Each row of a before or after table is a point. The points were changed in one or more steps. Then noise was added and the rows were shuffled. The steps act on how far a point lies along the listed directions, d1 being the first. Name the steps. A step turns or swaps two directions, mirrors them in a line or flattens them onto one, adds a multiple of one to another, or multiplies one. Angles are multiples of 10 degrees, from the lower direction toward the higher: turns from -170 to 170, lines from 10 to 170 but not 90. Use the fewest steps. Two steps may share a direction if one is a turn and the other turns, adds or multiplies; they go together, in the order done. Otherwise the lowest direction goes first.
In the rows, 128 means zero.

Directions:
(1): [148 180 155]
(2): [159  94 170]
Before (12 x 3):
[[200 141 203]
 [116  31 112]
 [116  87 175]
 [157  39 192]
 [141 150 106]
 [ 88 126  85]
 [149 113 170]
 [ 77 107  78]
 [171  98 174]
 [109 126  96]
 [171 101 160]
 [138 174 155]]
After (12 x 3):
[[100  79 157]
 [117 170 127]
 [143 130 121]
 [127 134 129]
 [123  28 142]
 [119 116 132]
 [123 138 126]
 [134  90 123]
 [131  45 141]
 [144 152 112]
 [144  92 126]
 [123 109 130]]
Steps: flatten d1 and d2 onto the line at 140 degrees

Directions:
(1): [183 185 100 132 149 145 160  90]
(2): [ 90 128 162 170 126 193 164 109]
Before (13 x 8):
[[104 105 118 135  80  86 147 159]
 [ 63 132 170 210 130 240 201 107]
 [130 137 136 129 115 136 138 155]
 [ 52 110 184 200 133 179 142 131]
 [ 76  45 159 121 107  94  89 188]
 [168 156 115 121 137 125 139 104]
 [167 157 129 143 145 154 131 117]
 [156 145 126 116 115  93 112 139]
 [ 82 123 168 189 140 221 196 102]
 [144 123  98 115 147  93 110 105]
 [212 238  48 113 153 139 167 102]
 [101 140 172 179 147 222 175  89]
 [114  62 151 104 101  71  67 174]]
After (13 x 8):
[[ 92 124 139 164 128 168 157 134]
 [ 33  58 144 112  89 104  76 218]
 [151 158 100 142 101 107 173 119]
 [137 131 139 125 114 110 120 136]
 [121 105 113 127 149 108 114 106]
 [133 165 135 177 154 157 150 104]
 [115 100 157 136 123 133  96 156]
 [215 179 103 127 142 126 151  91]
 [135 143 134 125 121 134 138 151]
 [103 108 147 154 138 159 159 128]
 [209 190  94 134 157 148 175  90]
 [100 106 161 141 135 161 124 124]
 [108  96 149 115 113 115 107 141]]
Steps: multiply d1 by -1; multiply d2 by 0.4

Directions:
(1): [130  89  92 172 177 110 165  85 122 104 190 140]
(2): [ 81 145  40 124 114 121 117 162  70 138 130 126]
(3): [138 136 119 109 194 161 126 163 135  85 122  50]
(4): [189 160 136  75 131 134 126 152  94 129 198 158]
(5): [ 85 146 123  67  99 166 153  55 132 108 146 108]
(6): [ 99  68 148 131  91 147 119 167 145 161 192  88]
Before (8 x 12):
[[ 99  49 115 202 128  79 142  63 147 144 139 167]
 [111 129 124  84 159 154 165  50 105  85 159 109]
 [130 177  68 128 179 156 107 198 103  94 112  78]
 [175 135 115 142 164 105 115 147  84 123 178 154]
 [118 134 117 135 130 128  98 181 111 143 121 128]
 [103  76  89 156 176 147 165  77 114 105 228 108]
 [160 132 184 144 100 140 133 142 129 148 118 115]
 [ 64 123  81 125  42 113  97 171  92 174 145 116]]
After (8 x 12):
[[151 149  92 178 134 112  89 227 104 146 111 146]
 [148 114 184 144  94 144 146 121 134 149 147 113]
 [183 151 154 124 136 104 119 100 104 128 154 188]
 [ 47 107  51 124  77 127 123 137  89 144 186  89]
 [ 72 113  68 143 137 102 153  20 117 107  99 151]
 [163 148 136 103 217 143 137 124 110  73 107  87]
 [153 135  78 167 230 123 159  81  98  75 152 138]
 [106 121 120 141 107 121 108 156 112 155 146 152]]
Steps: turn d1 and d6 by -50 degrees; add -0.7 times d4 to d2; turn d3 and d5 by -70 degrees

Directions:
(1): [207 136 113 159 112 106 135 120  89 182 148 114 198 125 152  73 173 132
  90 141]
(2): [ 80  98 140 136 131 146 105 108 156 191  97  65 112 104  63  79 168 170
 142 141]
Before (10 x 20):
[[218 165 129 155 106  87 134 123  70 170 171 129 201 130 200  91 138 128
   72 121]
 [ 84 122 126 109 154 145 131 122 141 105 130 139 106 127 116 170 117 144
  157 132]
 [ 73 120 158 147 120 140 112 117 137 131  96 107  82 106  81 119 107 130
  150 102]
 [235 141 100 137 113 101 158 116  87 126 178 162 195 132 177 105 146 101
   84 137]
 [193 152 109 114 121  95 140 152 106  81 147 164 156 153 205 166 118  82
  101 112]
 [ 15 117 145  89 153 170  98 138 182  76 110 114  22 126 107 192  73 104
  161 106]
 [ 89  94 144 100 131 159 134 113 166 115 105  95  98 118 102 136 104 156
  169 114]
 [108 104 128 138 134 123 116 122 129 154 101 106 134 106  97  99 162 191
  140 160]
 [184 105 122 144  84 113 116 114 102 235 142  91 186 113 107  37 210 176
  105 142]
 [203 126 115 208 106 134 127 122  87 186 145 121 218 144 158  78 170 130
   87 145]]
After (10 x 20):
[[109 130 124 115 141 115 135 139 122  69 115 168 110 131 142 173  97 150
  140 140]
 [ 24 101 154  69 126 160 116 145 178  83 113 156  35 130  75 191  91 141
  189 115]
 [167 136 110 129 144 123 151 123 100 130 151 148 166 138 162 143 132 138
  126 137]
 [ 27  90 154 158 140 188  92 125 185 131  83 104  78 134  65 152 111 154
  167 131]
 [123  92 124 134 119 127 101 116 151 199 101  54 142 109  99  68 192 147
  120 135]
 [ 72  82 143 116 141 152 112  91 177 170 112  73  93  93  34  85 159 164
  151 148]
 [ 33 104 166 113 134 148  96 101 167 173  96  66  70 107  74 107 126 177
  143 118]
 [184 128 126 108 117 129 158 133 118  82 151 148 161 137 175 146  96 122
  128 115]
 [232 166  97 145 119 110 132 141  68 123 187 149 190 147 227 127 131  70
   63 121]
 [161 155 136 153 106 106 139 137  91  93 135 170 126 135 156 147  90  89
  120  96]]
Steps: turn d1 and d2 by 140 degrees

Directions:
(1): [159 107 110 137 162 136 153 115  88  89 162 161 177  82 113 146 158 140
 105 148  70 173 100 149 131 103 118 162 101 145 179 148 126 187 109  97
 153 141 169 170 171 234  89 106 202 122 164  87]
(2): [ 84 151 133  77 105 111 111 121 119  81 166 145 132 140  91 179 107 189
  65  95  90  93 103 120 128 170 185 168  79  69 112  76 112 117  95 152
 121 105  75 116  96 164 153 144 123  36 168 141]
Before (8 x 48):
[[143 125  97 132 166 127 142 112  86  45 178 167 170  90 100 159 141 156
   81 140  59 153 100 133 127 125 140 184  74 109 180 127 112 181  98  97
  147 138 154 155 153 249  92 110 197  83 181 100]
 [ 93 145 133 111 118 112 120 140 122 113 149 130 130 146 120 136 136 131
  118 131 130 130 109 121 117 142 130 143 101 110 116 118 125 130 128 142
  129 116 118 129 123 132 131 141 135  98 143 148]
 [110 149 132 103 113 115 118 127 152 143 117 106 104 153 118 115 107 143
  145 107 147 103 125 109 113 140 151 120 128  98  88 104 123 101 133 155
  122 107  95 106 103  72 147 140 105 123 132 154]
 [113 131 107 110 124 117 139 121 113  96 160 154 158 127 116 173 142 170
   87 113  69 119  99 144 130 138 155 165  82 108 151 103 110 149  93 123
  127 125 106 139 134 199 118 119 163  72 160 122]
 [115 131 143 121 119 113 119 128 144 133 122 117 129 135 122 119 122 128
  132 124 136 111 137 122 133 143 136 116 108 125 126 108 133 122 120 138
  115 136 115 134 114 106 140 135 107 107 131 130]
 [154 104 118 136 137 134 142 127  96 118 143 133 138 110 106 163 144 141
  115 129  91 138 107 140 134 120 133 158 109 132 166 119 124 152 115 126
  144 127 150 149 147 178 108 113 180 106 156 111]
 [103 132 121 106 123 131 132 119 116  91 162 142 134 121 107 178 125 175
   98 103  97 122 103 137 122 143 148 154  85 110 119 116 113 136 116 134
  136 116 109 139 113 173 127 135 132  90 135 129]
 [140 132 149 132 118 141 133 143 164 158 104 105  95 157 144 100 118  95
  164 120 165 110 137 101 119 129 116  98 151 123 102 123 126  98 148 130
  102 132 135 113 113  77 134 131  86 165 108 137]]
After (8 x 48):
[[120 123 128 112 112 123 123 129 109 118 144 128 118 137  96 175 122 162
  101 106 100 103 108 127 134 148 160 160 102 101 137  88 119 120 111 149
  128 112 110 128 113 144 133 126 146  69 155 133]
 [ 79 161 121  87 117 110 102 117 121  56 167 146 121 146  91 174  97 185
   65  98  96  83 110 105 121 177 190 177  67  53 117  71 105 110  96 143
  113 109  75 102  88 167 151 144 117  27 170 151]
 [ 80 153 122  99  94 113 116 132 146 127 134 126 117 167 128 162 115 163
  104  95 115  80 119 129 127 164 166 140 102  87 103  82 112 101 104 153
  106 116  67 102  96 115 150 137 101  69 130 156]
 [171 113 138 153 147 150 153 140 142 150 112 121 129 124 145  97 141  87
  168 141 142 145 128 116 118 103  93 107 149 151 141 146 128 139 145 106
  118 148 175 144 149 131 105 109 136 187 119 109]
 [142 135 127 134 132 127 132 127 152 168 100  99 105 140 138  85 124 108
  180 129 163 130 136 117 116 111 116 101 155 135 102 139 131 117 150 135
  131 121 135 123 128  66 127 126 118 176 113 139]
 [ 96 145 137 120 112 113 116 145 133 135 133 117 115 154 132 120 136 117
  136 131 152 127 120 116 117 139 120 124 117 118 105 124 128 119 143 143
  124 116 115 119 119  98 138 146 119 119 128 155]
 [130 124 141 135 124 119 122 130 145 143 113 112 130 131 131 108 129 111
  148 133 145 121 146 125 135 133 122 105 119 142 131 126 138 126 129 131
  119 142 127 138 125 101 130 132 109 131 122 127]
 [ 87 142 131 108 106 128 118 126 142 120 136 118 102 148 121 159 111 160
  119  94 143  97 126 124 120 155 146 130 110 106  90 111 115 104 130 151
  123 111  94 112  93 102 151 146  87 106 107 149]]
Steps: turn d1 and d2 by 70 degrees
